Rows are points. Any point is a mix of the corners, with weights that add up to 1. It lies inside the corners' shape when no weight is negative. Say inside or outside, and name the corners with a negative weight.

Corners:
(1): [1.78 0.71]
(2): [-1.45  3.02]
(3): [-1.52 -0.66]
Points:
[1.54 0.75] => inside
[-2.16  1.73] => outside (1)
[-1.30  2.78] => inside
[-2.04 -0.20] => outside (1)
[0.36 1.59] => inside
[1.29 0.90] => inside

Corners:
(1): [-1.56 -3.55 -0.77 -0.53  1.69  0.72]
(2): [ 0.58 -1.24 -2.85  2.83 -0.31 -1.00]
(3): [-0.43 -3.69  0.41  0.24  0.36  1.70]
(4): [-1.94  0.86  1.20  0.88 -2.39 -0.53]
(5): [ 0.19  1.48  2.45  4.06  3.55 -0.15]
(6): [ 0.25  3.61 -0.51  0.11 -0.62  0.60]
(7): [ 2.92  3.08 -0.98 -1.72  0.93 -3.15]
Points:
[ 0.54  0.08 -0.37  1.88  1.46 -0.38] => outside (4)
[-0.10  0.28 -0.85  0.43  0.36 -0.47] => outside (3)
[-0.39  0.95  1.49  2.50  1.30 -0.27] => inside
[ 0.00  0.69 -0.16  0.32 -0.05  0.70] => inside

Corners:
(1): [ 1.09 -0.88  0.79  3.74  2.86 -0.96  1.62 -0.06 -2.92  0.03  1.70]
(2): [ 1.43  1.69  1.32 -3.08 -0.49 -0.11 -0.70 -1.02  0.64  0.84  0.82]
(3): [-1.92  2.03 -4.08 -1.30 -1.36  0.10 -0.51  2.56  0.53  1.34 -0.10]
(4): [-1.21  0.59  2.39 -2.12  0.30  2.31  1.84 -1.35  1.09 -1.41 -0.26]
(5): [ 1.83  1.47  3.15 -2.65  1.71  0.59  0.14  0.09  1.13 -1.05 -1.81]
(6): [-3.18 -1.09 -1.75 -0.20  1.64  0.59 -3.12  1.85  1.97  0.57  2.60]
(7): [-1.87  1.98 -0.97 -2.25 -1.36 -0.06 -2.68  0.94  0.46 -0.02 -0.48]
(8): [ 5.06  0.28  0.41  5.63 -2.41  1.89  2.41 -0.83 -3.01 -0.09  3.70]
(9): [-0.95  1.40 -0.90 -0.21 -2.71 -0.67 -0.36  2.00  1.52  0.02  1.37]
(10): [-2.18 -0.69 -1.40  2.07 -0.83 -0.23 -1.47  1.40  1.82  2.14  0.60]
(11): [ 0.79  0.13  2.23 -1.60  1.06  0.24  0.10 -2.78  3.01 -2.62 -0.56]
(12): [ 3.77 -3.08  4.28 -0.49 -0.15  1.92  2.02 -3.36 -0.02 -2.83  1.14]
Points:
[-0.39  0.56 -0.03 -0.34 -0.47  0.10 -0.23  0.20  1.22 -0.33  0.53] => inside
[-0.99  0.97 -0.22 -1.84  0.48  0.00 -0.57  0.78  0.85 -0.33  0.00] => outside (8, 10)
[ 0.04  0.35  1.09 -0.85  0.34  0.93  0.30 -0.59  0.46 -0.31  0.33] => outside (9)
[ 1.44  0.54  1.08 -0.21 -0.57  0.63  0.66 -0.67  0.08 -0.42  0.71] => outside (6)
[ 0.50  0.70  1.30 -0.66 -0.05  0.70  0.67 -0.54  0.32 -0.57 -0.02] => outside (6)

Corners:
(1): [ 3.48  1.64 -2.20 -0.14 -3.63  0.36  1.59  0.77  2.24  1.95  1.24 -0.82
 -0.22 -1.85  1.49 -1.29 -0.11  0.27]
(2): [-1.72 -2.44  0.37 -0.13 -2.09 -3.68  0.82 -2.21 -1.77  0.76  0.32 -1.05
 -2.33 -0.29 -0.57  0.09 -1.01 -1.50]
(3): [-2.97  0.36 -0.51 -0.60  0.88  1.72 -0.01  1.54  2.29  2.08 -1.30  4.73
  0.09  1.42 -1.18 -1.55  1.57  2.55]
(4): [ 2.50  1.41 -2.03  0.05 -0.57 -1.08  2.30 -2.13 -1.51  1.06 -2.58  1.39
  2.33  0.38  0.91 -0.20 -1.45  0.28]
(5): [-1.65  1.36  0.35  0.95 -0.93  3.90 -3.23  4.33 -0.11 -0.97 -0.65  3.34
 -0.95 -1.62 -1.84  0.33  0.22  2.18]
(6): [ 0.61 -3.25  2.66  0.65  2.18 -1.55  0.22  0.10 -0.73  1.74  0.43 -3.73
  0.53  0.34 -1.84  0.56 -2.10  1.36]
(7): [-5.09  2.19 -2.38  3.25 -1.26  1.22 -1.12  2.63  0.65  0.04  0.39  2.54
  1.56  1.28 -4.10 -0.38 -0.49  3.71]
(8): [ 3.29  0.56 -1.39  3.47 -0.28  0.99  2.23 -1.51 -0.29  2.52  1.84  0.69
 -0.03 -1.19  2.99  1.61  0.97 -0.81]
(9): [ 0.23 -0.55  1.77  0.17  0.81 -4.17  0.62 -0.91  0.43  0.54  2.09 -0.28
  2.81 -0.28 -0.63 -0.88 -0.28 -2.09]
(10): [ 1.65  2.01  1.08  1.78 -1.20  0.25 -1.17  0.76  2.48  2.51 -0.68 -0.44
 -0.17  1.26  0.99  1.92 -3.20 -2.12]
(11): [-1.12 -0.48 -1.42  1.10 -0.95  0.34 -1.14  0.68  3.99 -0.06 -1.64  3.47
  1.43 -1.50 -1.31  1.28  0.96  2.73]
(12): [-3.27  0.53 -2.51  0.42 -0.46  0.03 -3.59 -0.38  2.17 -0.13  0.55  3.07
  0.25 -0.08  0.71 -1.10  1.15  4.75]
(13): [ 2.65  2.08 -0.10  0.75 -1.64  3.14  1.93 -2.59  0.93  0.84  1.32 -1.20
  2.07  0.88  1.28  2.21 -0.52 -1.35]
(14): [-3.69 -1.69 -5.18  1.12 -1.35  1.99 -1.35  2.20  1.22 -0.16  0.55  2.07
  1.06 -0.01 -0.39 -1.17  0.01  1.59]
(15): [-0.81 -0.51  0.71 -0.68 -0.54 -2.53  2.00  2.18 -1.89 -1.67  0.24 -1.80
 -0.27  0.97 -0.02  1.18 -0.53  1.26]
(16): [-2.06  1.57 -0.55  3.19  0.50  2.56 -1.23 -0.65  4.12 -0.16 -3.48  2.59
 -0.26 -1.74  0.73 -2.50  2.38  1.15]
(17): [ 3.73  1.42 -3.08  1.29  0.97  0.50  0.78 -0.41  2.06 -0.70  1.13 -0.38
 -2.87 -1.08  0.42  1.50 -1.62 -1.25]
(18): [-0.19 -1.30 -1.54 -0.39 -0.29 -3.08 -2.14  0.11 -0.19  1.78  1.11 -2.93
 -1.48 -0.74 -0.69  1.19  2.97 -1.40]
(19): [ 2.56 -2.86  1.50  1.71 -1.40 -2.81 -1.08 -0.15 -0.37 -0.71  1.30 -2.49
 -0.82  1.69 -0.86 -0.44  0.99 -0.83]
Points:
[-0.23  0.97 -0.78  0.49 -1.48  0.18 -0.15 -0.02  0.84  0.71 -0.35  0.74
  0.01  0.81 -0.70 -1.00 -0.01 -1.50] => outside (6, 8, 11, 12, 15)
[-2.40  1.51 -2.63  2.08  1.11  4.19 -0.89  3.68  3.16  0.13 -2.55  4.85
  0.38 -0.78 -0.65 -1.02 -1.26  5.29] => outside (2, 9, 13, 18, 19)
[ 0.74  0.11 -0.74  0.99 -0.46 -0.34  0.23 -0.20  0.35  0.75  0.58 -0.32
 -0.01 -0.04  0.26 -0.02 -0.04 -0.10] => outside (11)
[-1.29  0.68  0.02  1.04 -0.48 -0.38 -0.22  0.16  0.06  1.73  0.07  0.33
  0.71  0.15 -0.33 -0.13  0.27  0.86] => outside (11, 14, 17, 19)
[ 0.53  1.76 -1.23  1.69 -0.31  2.17 -0.23  0.53  1.70  1.34  0.23  1.95
  0.80  0.19  0.35 -0.83 -0.52  0.85] => outside (2, 11, 15, 18)
[-0.68  0.13 -1.15  1.16 -1.02  0.31 -0.71  0.64  1.84  0.40  0.51  1.29
 -0.39 -0.26 -0.15  0.07  0.58  0.45] => outside (4, 6)
[ 0.31  0.41 -1.22  1.47 -0.96 -0.03  0.59 -0.40  1.02  0.17  0.29  0.07
  0.57 -0.01  0.17  0.20 -0.75  0.41] => outside (3, 5, 18)
[-0.21 -0.08 -1.17  0.85 -0.58 -0.14 -0.30  0.20  1.17  0.75 -0.31  1.13
  0.36 -0.40 -0.31  0.39  0.51  0.85] => inside
[-1.82 -0.86 -1.22  1.08  0.21  0.92  1.08  0.14 -2.53 -0.53  1.99  1.43
  1.10  1.74 -0.68  0.29 -1.34  1.79] => outside (1, 10, 11, 16, 18)
